Each point is reached from the start by the listed moves, each made 0, 1 or 2 times, or once backwards (-1), plus a little noise. Say if it took an odd or an even number of moves. Then give how often each move was made.
(in the rows, 128 means zero)

Moves:
(1): [153 141]
(2): [116 151]
Start: [132 136]
Points:
[ 95 146] -> even (-1, 1)
[146 172] -> even (1, 1)
[183 164] -> even (2, 0)

Moves:
(1): [153 125 121 115 132 122 129 131 138 132]
(2): [129 152 130 127 133 123 128 122 126 130]
(3): [139 132 159 128 133 126 124 140 121 124]
(4): [138 126 127 148 126 123 125 127 134 125]
(5): [125 122 125 124 158 133 106 124 119 121]
(6): [134 136 128 132 130 158 132 132 128 130]
(7): [121 123 131 133 145 129 158 127 126 124]
(8): [124 131 119 128 133 125 127 154 132 131]
(9): [122 128 135 124 131 132 129 125 149 126]
Start: [120 124 133 136 131 132 141 131 131 130]
Points:
[184 139  87 143 153 144  93 115 183 131] -> even (2, 1, -1, 2, 1, 1, -1, 0, 1)
[121 170 207 158 103 124 121 173 167 126] -> even (-1, 1, 2, 1, -1, 0, -1, 1, 2)
[140 119  83 158 139 116 140 171 193 134] -> odd (1, 0, -1, 2, 0, 0, 0, 2, 1)
[178  97 163 151 249  79 140 200 136 105] -> odd (2, 0, 2, 2, 2, -1, 2, 2, 0)

Moves:
(1): [151 126 125 132 135 126 125 134 135 126 126 130 134 128 131 122 133 126
 125 128 129 132 134 137 131 129]
(2): [127 149 125 133 124 128 122 140 117 121 132 135 134 126 128 125 134 126
 136 131 130 130 124 125 128 132]
(3): [128 132 149 135 125 120 136 125 132 122 128 122 128 125 129 125 131 125
 134 120 135 130 130 126 127 131]
(4): [125 124 125 146 133 129 127 127 126 128 128 132 131 134 128 132 132 130
 128 122 132 136 128 131 130 126]
(5): [124 133 135 129 148 128 116 133 131 133 125 125 124 133 125 137 125 124
 132 134 135 132 136 127 132 134]
(6): [129 136 136 128 128 151 129 124 127 137 135 122 134 128 132 124 130 130
 130 130 135 135 126 134 132 127]
(7): [138 133 124 122 134 131 147 134 116 124 114 120 129 125 126 138 122 135
 136 127 133 129 120 124 129 127]
(8): [124 118 134 126 124 131 134 144 124 124 125 123 122 129 133 121 124 124
 122 131 126 138 126 132 123 135]
(9): [120 147 125 132 130 129 137 133 156 132 125 130 124 130 127 121 125 130
 129 133 127 122 126 128 132 130]
(10): [132 128 128 131 134 123 140 135 121 153 134 130 127 127 130 122 137 133
 126 122 129 123 132 131 128 139]
(11): [133 124 127 127 130 132 137 125 126 120 152 127 120 133 125 130 134 131
 126 132 131 130 127 122 135 133]
(12): [128 127 137 123 130 127 130 128 129 130 125 150 131 135 128 126 121 136
 130 128 124 130 124 126 125 130]
(13): [116 127 128 130 128 125 127 129 131 127 133 126 149 132 130 132 121 129
 129 133 123 128 134 131 134 130]
(14): [126 133 129 118 131 129 133 121 123 130 123 120 127 148 131 120 127 126
 130 122 121 136 134 127 122 125]
(15): [125 126 127 130 131 120 127 124 129 132 130 124 126 124 148 126 129 134
 126 132 129 129 126 127 130 130]
(16): [132 126 129 121 118 130 129 131 127 132 124 124 126 133 130 143 128 122
 131 125 125 132 133 124 133 129]
(17): [117 121 130 123 134 135 130 134 130 122 121 130 136 122 128 133 153 132
 134 130 131 123 130 127 125 125]
(18): [130 129 133 129 125 125 121 130 128 126 126 121 122 128 124 128 124 144
 131 123 124 125 132 131 133 131]
(19): [131 123 121 128 128 125 123 131 131 132 127 123 127 126 132 123 125 120
 145 123 123 129 121 127 129 124]
(20): [137 130 132 131 124 128 127 121 122 129 121 128 120 133 123 133 127 129
 130 159 135 123 122 131 124 128]
(21): [127 126 120 122 122 127 131 128 131 134 126 129 128 128 128 124 128 132
 131 123 152 138 134 127 130 134]
(22): [129 131 126 123 130 125 125 124 137 133 127 129 131 119 121 128 129 127
 127 130 121 153 139 120 119 135]
(23): [129 124 132 135 126 130 134 130 129 126 123 130 122 130 134 122 122 127
 130 129 131 123 148 118 123 122]
(24): [115 129 123 120 133 116 130 120 125 119 133 132 120 127 124 131 124 125
 131 125 125 130 141 162 124 128]
Start: [124 135 133 119 127 149 110 119 133 134 122 119 131 140 137 111 141 144
 131 138 138 154 123 108 124 128]
Points:
[111 110 117  85 165 157 130 111  93 117  71 141 156 184 168 178 117 136
 190 140 133 176 168  92 116  89] -> odd (0, 0, -1, 1, 1, 0, 2, -1, -1, -1, 0, 2, 1, 1, 1, 2, 1, -1, 1, 0, 0, 0, 2, 1)
[116 188 143 117 121  92 137  83 144 191 187 145  99 173 147 104 155 176
 124 158 159 180 127  82 135 190] -> even (-1, 1, 1, 0, 0, -1, -1, -1, 1, 2, 2, 1, 0, 1, 2, 1, -1, 0, -1, 1, 1, 1, -1, 0)
[116 155 142  43 113 176 197  80 132 157  74 113  91 176 124  78  75 171
 202 134 131 184 168 145  84 110] -> even (-1, -1, 0, -1, -1, 2, 2, 0, 1, 0, 0, 2, 0, 2, -1, 0, 0, 1, 2, 1, 1, 1, 2, 2)
[ 90 158 187 160 144 115 106  78 249 106  93 159 174 125 123 102 138 128
 143 223 132 132 162 144 102 112] -> odd (1, -1, 2, 0, 0, 0, -1, -1, 2, -1, -1, 1, 2, -1, 0, -1, 1, -1, 0, 2, -1, 1, 1, 1)

Moves:
(1): [131 132 125 125 134 125 135 123 124 132 132 136 118 125 132 120 126 126
 135 129 116 136 124 125 125 131 141]
(2): [129 128 136 134 124 125 128 131 122 129 126 124 126 122 134 119 119 131
 122 126 126 128 122 132 133 125 124]
(3): [129 136 127 134 129 130 126 133 118 127 137 131 133 133 124 135 130 116
 115 134 123 133 135 133 134 114 129]
(4): [125 129 115 130 124 121 139 127 129 125 136 127 132 136 123 122 120 129
 130 127 133 132 134 132 122 113 135]
(5): [106 146 132 144 143 126 127 127 134 123 110 118 129 124 142 135 132 111
 142 124 141 122 132 138 121 117 124]
(6): [121 125 121 131 133 130 122 128 127 120 121 123 124 131 123 130 125 127
 127 129 126 119 119 135 127 127 130]
(7): [122 130 129 133 135 116 137 130 114 125 114 126 130 128 133 112 134 125
 142 120 132 113 119 125 121 130 135]
(8): [138 126 133 114 131 129 135 124 131 112 125 121 117 125 123 140 125 127
 124 131 136 130 133 137 126 122 109]
(9): [132 124 142 131 123 130 114 133 127 121 132 124 134 131 123 127 127 133
 138 131 130 134 133 137 122 140 141]
(10): [124 132 119 127 127 136 137 132 133 127 118 139 131 127 115 126 134 111
 129 127 139 125 128 129 127 119 136]
(11): [128 138 123 122 120 145 132 132 132 142 140 117 119 130 136 117 127 127
 122 132 133 116 141 130 120 129 122]
(12): [131 133 124 124 130 124 125 123 130 133 132 132 129 138 133 130 129 120
 132 130 132 125 125 131 119 125 123]
(13): [136 140 123 138 126 115 128 139 135 130 129 124 123 129 138 138 130 130
 121 124 130 117 121 139 128 143 137]
(14): [123 125 129 138 121 128 130 125 127 131 125 132 123 123 126 131 134 137
 117 137 133 131 125 135 123 143 133]
(15): [135 117 128 127 123 135 126 135 126 128 125 132 135 137 140 123 130 134
 124 135 120 132 129 121 131 124 126]
(16): [125 132 122 119 125 129 128 120 124 124 115 124 130 135 122 137 128 137
 136 126 134 135 129 146 136 139 121]
(17): [122 135 132 138 135 131 138 134 136 129 120 133 131 133 127 123 136 129
 124 113 110 131 116 141 126 139 131]
(18): [134 119 132 125 130 135 140 137 133 134 135 135 134 122 128 130 123 135
 130 124 126 136 123 130 122 114 131]
(19): [139 122 130 126 131 127 127 114 124 121 130 121 121 136 133 132 134 124
 117 115 133 139 139 129 129 113 126]
(20): [136 131 126 128 131 131 111 126 129 133 127 130 132 131 123 118 131 140
 131 126 132 130 119 120 130 133 128]
(21): [131 124 124 118 127 125 140 117 129 132 133 128 139 125 123 117 131 123
 121 132 123 124 115 128 130 130 136]
(22): [131 116 121 139 134 133 134 129 123 132 125 131 136 134 121 120 132 117
 134 120 127 138 122 127 130 139 131]
(23): [128 123 127 122 131 127 115 137 124 127 136 132 129 142 132 130 136 146
 124 126 143 126 130 141 138 133 127]
(24): [125 120 128 131 126 122 130 132 132 134 125 127 127 127 121 123 135 129
 129 132 120 131 118 129 129 127 132]
Start: [132 132 139 131 118 130 137 125 140 131 126 125 134 140 113 116 131 115
 124 139 120 126 139 125 131 128 122]
Points:
[111 173 113 215 141 138 158 109 145 135 111 114 148 141  93 160 147  60
 106 122 153 186 147 192 117 114 139] -> odd (0, 0, 2, 1, 2, 0, -1, 0, 0, 0, 0, 0, 1, 2, -1, 1, 0, 1, 1, 1, 0, 2, -1, 0)
[ 90 190  78 230 176  92 159 145 127 115  39 160 149 206  91 158 214  62
 148  93 181 163 114 238 124 156 181] -> even (1, -1, 2, 1, 2, 0, 1, 0, 0, 2, -1, 1, 2, 2, 0, 2, 1, 0, 1, 1, -1, 2, 1, 1)
[188 115 172  62 118 211 110 161 161 138 172 108 166 191  85 126 171 211
  72 149 100 179 131 238 160 182 103] -> odd (0, -1, 2, -1, 0, 0, -1, 2, 2, -1, 2, -1, 0, 0, 1, 2, 2, 2, 0, 2, 2, 0, 2, 1)
[198 177 118 141 103 137 151 126 178 153 126 141 116 178  75  88 124 133
 167  90 111 191 104 203  95 249 156] -> even (2, 1, -1, 1, -1, -1, -1, 1, 2, 1, 1, 2, 2, 0, -1, 2, 2, 0, 0, 2, -1, 2, -1, 0)
